Each point is reached from the start by the listed moves, each made 0, 1 or 2 times, or once backwards (-1), plus a little noise. Say if it took an odd or an even number of moves. Then give how often each move was made.
In the rows, 128 means zero.

Moves:
(1): [149 131  95 122 100]
(2): [124 133 132 118  97]
(3): [150 132 141 132 137]
Start: [135 139 118 115 137]
Points:
[115 130 147 133 196] => even (-1, -1, 0)
[162 135  35 108 104] => even (2, -1, -1)
[174 150  55  94  52] => odd (2, 1, 0)
[140 131  66 116 135] => odd (1, -1, -1)
[154 141  37  98  73] => odd (2, 0, -1)

Moves:
(1): [161 123 123 133 131 142 133 130 127]
(2): [127 161 131 131 135 135 133 123 131]
(3): [115 128 135 138 151 150 116 124 121]
(4): [128 134 119 140 124 118 120 139 111]
(5): [132 136 106 114 147 137 132 137 124]
(6): [121 118 118 136 112 144 137 124 131]
(7): [145 122 121 131 136 122 160 124 107]
(8): [133 124 132 128 127 128 149 154 129]
Start: [127 121 102 140 128 117 118 144 125]
Points:
[134 177  47 201 181 204 126 121  64] => even (1, 2, 2, 2, 1, 2, 1, -1)
[113 175  61 100 148 104 138 161 128] => odd (-1, 1, -1, 0, 2, 0, 0, 0)
[ 54 205  84 155 156 161  66 124 126] => odd (-1, 2, 1, 1, 1, 1, -1, -1)
[239  78  46 101 153 139 204 187 117] => odd (2, -1, -1, -1, 2, 0, 1, 1)
[ 86 217 110 118 165 115  87 150 147] => even (-1, 2, 0, 0, 1, -1, -1, 0)
[154 209  59 160 249 144 172 190  34] => even (0, 2, 2, 2, 2, -1, 2, 1)

Moves:
(1): [134 140 133 142 129 129 113 125 127 117 141 127 126 129 110]
(2): [130 139 127 132 126 146 133 130 141 119 122 133 132 130 128]
(3): [130 120 134 127 127 131 127 128 136 124 126 133 121 122 115]
(4): [118 137 145 149 130 108 144 120 144 132 107 112 144 130 136]
(5): [121 136 127 117 134 126 130 144 131 114 146 125 116 122 130]
(6): [135 113 128 127 129 138 126 129 127 121 132 123 127 130 135]
(7): [146 127 123 133 131 112 142 129 130 134 113 125 133 131 125]
(8): [126 138 135 132 138 133 114 141 137 136 114 125 113 128 132]
(9): [133 130 120 115 128 121 115 120 138 127 125 125 132 129 128]
(10): [129 126 122 131 138 131 128 127 132 140 130 128 146 116 124]
(11): [122 131 130 127 120 130 116 134 139 132 154 117 107 126 122]
(12): [126 132 130 134 131 127 126 136 142 126 144 149 124 129 150]
Start: [112 131 131 139 134 142 135 125 139 132 117 135 133 126 124]
Points:
[136 169 138 159 159 128 111 168 249 163 101 170 100 106 123] => odd (0, 1, 2, 0, 0, -1, 2, 2, 1, 1, 1, 2)
[111 103 170 167 129 131 116 117 177 155  95 110 107 121 111] => even (0, -1, 2, 1, -1, 1, 0, 1, 0, 0, 1, 0)
[104 190 106 116 155 114 173 140 203 127  85 115 178 119 153] => even (-1, 2, -1, 1, 2, -1, 1, 0, 2, 1, 0, 0)
[ 73 157 181 189 153 104 182 143 196 135 103 137 152  97 129] => odd (0, 0, 2, 2, 1, -1, 0, 0, -1, 1, 0, 1)
[127 118 102  92 186 154 111 138 155 117 100 103 162 101 124] => odd (0, 0, 0, 0, 2, 2, 0, 1, 2, 2, -1, -1)
[130 165 161 193 163 110 102 125 218 170  54 142 139 113 100] => even (1, 0, 2, 1, -1, -1, 1, 2, 1, 1, 0, 1)
[153 142 139 165 141 230 110 137 118  71 105 140 110 147  85] => even (2, 2, 0, -1, 0, 2, 0, 1, -1, -1, -1, -1)

Moves:
(1): [137 135 124 136 135 134 146 116 130 135 132 127 139 111 135 134 132 138
 117 127 117]
(2): [136 155 147 131 124 128 128 131 137 126 130 126 128 136 122 130 136 114
 141 136 112]
(3): [136 126 140 128 134 138 134 128 119 141 115 114 131 124 145 125 125 122
 134 133 134]
(4): [129 128 131 139 130 129 126 141 130 125 132 134 129 118 112 124 138 135
 134 130 118]
(5): [120 133 116 131 138 125 131 124 125 122 128 115 136 129 141 121 122 131
 131 134 120]
(6): [136 115 143 133 116 139 137 118 136 114 137 113 132 146 140 122 138 132
 131 142 119]
(7): [135 124 126 134 133 133 142 120 123 128 119 133 119 127 123 118 125 126
 115 137 132]
(8): [137 123 128 121 132 128 150 161 117 106 133 120  95 124 137 112 145 130
 132 111 114]
(9): [ 98 125 122  99 139 132 146 121 126 123 146 134 121 123 121 115 133 144
 133 123 127]
(10): [122 120 113 142 119 126 118 137 114 138 136 141 119 118 139 133 139 134
 139 144 131]
(11): [138 117 137 136 138 125 124 122 122 120 133 144 119 133 130 147 142 136
 145 135 121]
(12): [129 129 134 110 137 136 120 129 132 123  99 140 130 135 145 121 131 138
 134 138 136]
(13): [119 127 124 140 136 128 145 136 126 126 128 131 135 143 137 135 124 118
 124 129 130]
(14): [143 121 133 136 127 135 133 133 136 140 133 125 110 163 118 131 122 147
 120 111 133]
(15): [133 128 135 149 120 122 143  96 123 129 124 128 132 116 140 113 116 134
 116 113 124]
(16): [122 134 124 126 121 130 135 123 120 123 117 110 119 132 134 160 127 133
 139 110 136]
(17): [127 126 128 121 130 127 130 117 129 137 127 124 137 134 123 125 144 129
 122 129 122]
(18): [134 138 127 129 132 124 146 128 117 123 145 135 146 129 117 122 137 131
 124 137 129]
Start: [122 127 121 102 105 133 110 145 118 109 117 134 124 147 128 143 136 126
 139 139 141]
Points:
[ 76 134  54  24 137 141 106 163  79  87  13 131  63 140 186 181 179 131
 163 149 163] => odd (0, 0, -1, -1, 1, -1, 2, 1, 0, 1, 0, 2, 0, -1, -1, 2, 2, -1)
[ 30 156  97   7 141 149 131 223  88 123 117 109  91 101 184 129 150  86
 195 135 146] => odd (0, 1, 2, -1, 0, -1, -1, 1, 2, 1, -1, 0, 1, -1, -1, 0, 0, -1)
[211  75 164 217  94 136 126  61 131  89 168  96 148 226 119 158 112 197
 130 144 111] => even (0, -1, 0, 1, 2, 2, 0, -1, -1, -1, 2, -1, -1, 2, 1, 0, -1, 1)
[ 90 187 164  61 107 138 209 202  75 110  89  61  70 175 163 151 176  82
 180  43 126] => odd (-1, 2, 2, 0, -1, -1, -1, 2, 1, 0, -1, 0, 2, 0, 1, 2, 2, 0)

Moves:
(1): [130 125 130 133 146 131 131 124 120 123 136 136 117 138 144 135 126 133
 138 128 143 121 128 138 112]
(2): [129 130 125 123 131 123 135 124 124 140 112 120 129 117 134 126 131 127
 136 128 132 118 124 132 125]
(3): [123 120 130 130 127 125 130 136 120 125 135 131 132 124 124 119 127 142
 127 120 126 118 127 119 127]
(4): [124 126 121 127 122 133 125 125 138 127 119 131 125 128 135 124 122 130
 124 126 116 126 133 136 122]
(5): [129 125 132 128 140 132 132 134 126 122 131 125 133 122 124 126 125 120
 128 129 135 127 121 136 129]
(6): [124 139 125 127 127 129 129 131 134 136 130 124 121 136 125 127 136 124
 125 122 124 114 127 127 124]
(7): [128 122 126 137 128 130 126 122 136 127 129 135 136 123 131 136 126 118
 136 121 124 139 134 119 125]
(8): [133 136 116 128 131 128 129 128 124 135 128 126 125 125 137 125 129 125
 128 126 129 136 140 126 126]
(9): [121 129 135 130 136 130 129 127 131 131 132 134 131 136 133 120 128 126
 127 130 127 130 126 117 132]
(10): [134 121 125 124 122 130 131 121 133 125 120 130 131 128 127 127 122 128
 123 122 125 124 123 124 128]
(11): [124 120 126 143 124 121 131 133 137 127 130 115 127 132 116 127 133 135
 135 135 128 116 135 129 133]
(12): [130 124 125 129 130 132 122 133 126 128 127 130 128 129 132 130 124 130
 122 130 129 132 121 128 129]
(13): [132 122 128 127 135 137 131 118 136 129 125 125 133 121 138 143 136 137
 123 118 132 131 140 126 131]
(14): [123 130 123 131 119 144 131 118 121 115 120 136 136 134 121 138 123 129
 114 127 132 125 126 122 126]
(15): [131 134 130 125 135 113 139 127 114 133 121 129 136 127 143 132 128 123
 120 131 108 138 119 144 139]
(16): [132 129 131 135 126 130 122 134 123 130 128 126 122 133 125 136 118 129
 126 133 127 132 136 129 132]
(17): [122 130 125 115 131 129 126 128 126 137 127 122 128 140 121 132 130 129
 132 133 129 132 129 121 123]
(18): [122 128 124 129 138 122 118 136 131 136 118 133 123 128 117 130 130 131
 128 134 125 130 140 115 137]
(19): [126 131 131 123 134 135 136 127 124 123 134 126 121 110 124 123 129 142
 129 127 133 133 119 129 135]
(20): [131 117 124 126 119 123 121 117 129 128 119 127 125 116 120 118 135 116
 127 146 122 115 125 122 127]
(21): [127 124 122 126 123 129 127 126 117 138 125 128 122 123 123 128 129 127
 125 130 131 128 133 133 139]
(22): [136 130 141 137 135 120 131 129 122 133 122 133 135 138 121 113 133 134
 105 131 124 137 119 126 123]
(23): [125 140 122 124 136 125 113 116 123 129 119 115 123 130 127 127 120 133
 129 124 122 126 130 128 140]
(24): [108 145 124 125 129 130 134 119 139 129 130 124 128 132 132 139 119 132
 119 138 132 121 123 133 123]
Start: [134 132 126 127 135 127 141 126 122 128 125 129 119 136 130 120 144 130
 126 116 112 134 132 122 126]
Points:
[ 89 137 104 130 114 193 156  81 192  75 131 154 148 172 123 156 108  72
  98 147 147  98 133  84  84] => even (0, -1, -1, 0, 2, 0, 0, 1, 2, 2, 0, -1, 0, 2, -1, 0, 0, 0, -1, 1, -1, -1, -1, 2)
[142 123 121 103 132 147 123 108  80  98  65 154 108  86  53  87 138 153
  81 169 145 116  81  66 124] => even (0, 1, 0, -1, 0, -1, -1, 0, -1, 1, -1, 1, -1, 2, -1, 0, 0, 2, 2, 2, -1, 1, 0, 0)
[162 198 110 128 233  71 168 138  36 192 116  33  71 151 174 115 162 162
 144 136 119 102 102 210 133] => odd (2, 2, 0, -1, 1, 2, -1, 2, -1, -1, 2, 2, 0, -1, 2, 1, 1, -1, 1, 0, 0, 1, 2, 0)
[130 115 152 157 162 125 184 140 110 138  56 163 192 123 154 144 120 153
   7 111  64 171 117 171 158] => odd (-1, 1, 1, 2, 2, -1, 0, -1, 0, 0, 0, 1, 2, 1, 2, 1, -1, 1, -1, -1, 1, 2, -1, 1)
[156  58  63 136 102  76 175 124  89 182  67 127 119  91 132  77 178  96
 143 122  57  58 109 133 110] => odd (1, 2, 2, 1, 0, 2, 2, 1, -1, 2, 2, 2, -1, 0, 2, -1, 1, 0, 0, 2, 2, 0, -1, -1)
[149 158 151 147 168 129 143  81  77 139 117 154 150 204 190 171 121 122
 113  39  60 152 139 101 151] => even (1, 0, 1, -1, -1, 2, 2, -1, 2, 1, -1, -1, 1, 1, 2, 2, 0, -1, -1, -1, 0, 0, 2, -1)
